Each row is a point. Examples show where two turns around zero, p and q, send a point. Where does a point land after both, in the order given? Backwards means that the second turn is done in reverse. Each puzzle has new turns, and all numbers are rounded.

Turn p:
[25 14] => [ 18 -22]
[-61  -6] => [-17  59]
[23  6] => [ 10 -22]
[-1 -2] => [-2  1]
[ 15 -12] => [ -9 -17]
Turn q:
[-55   3] => [54  8]
[ 21 -12] => [-23   7]
[ 7 11] => [ -5 -12]
[26 -1] => [-26  -4]
Where do these land?
q, then p: [10 17] => [-20   3]
q, then p backwards: [ 18 -33] => [-32 -19]
q, then p: [ 7 -2] => [-1  7]
q, then p: [ 13 -13] => [ 7 17]
p, then q backwards: [-48  31] => [-33 -47]

Turn p:
[-28  -6 -24 -25] => [ 17 -21 -26 -25]
[15 23  9 19] => [-7 30  6 14]
[ 38  -4  -7 -15] => [24  4 34 -3]
[16 -1  8 53] => [-13  15   5  52]
[-41 -13  13 -32] => [-20 -30 -18 -38]
Turn q:
[-18 -15 -11  17] => [-16 -16  20  -6]
[  7  -5 -29 -85] => [20 32  6 82]
[ -4 -15  11  24] => [ -6  -4  14 -26]
[ 12 -17   4  22] => [-14  10   8 -23]
[16 50 -7  5] => [ -3  -8 -52   4]
[ -1 -16  11  -7] => [10  9 16 -3]
[-11  19  20  23] => [ 10 -22 -13 -26]
Where do these land?
p, then q backwards: [-35   9  -9   2] => [16 31 -1 13]
p, then q: [ 27 -12 -22  22] => [-14  12 -13 -36]
q, then p: [ 29 -45  47   8] => [ -9  41  26 -52]
p, then q: [-17   8 -10 -26] => [ 1 16  1 29]
p, then q: [-4 39 -6 -5] => [  2  -6 -31  24]
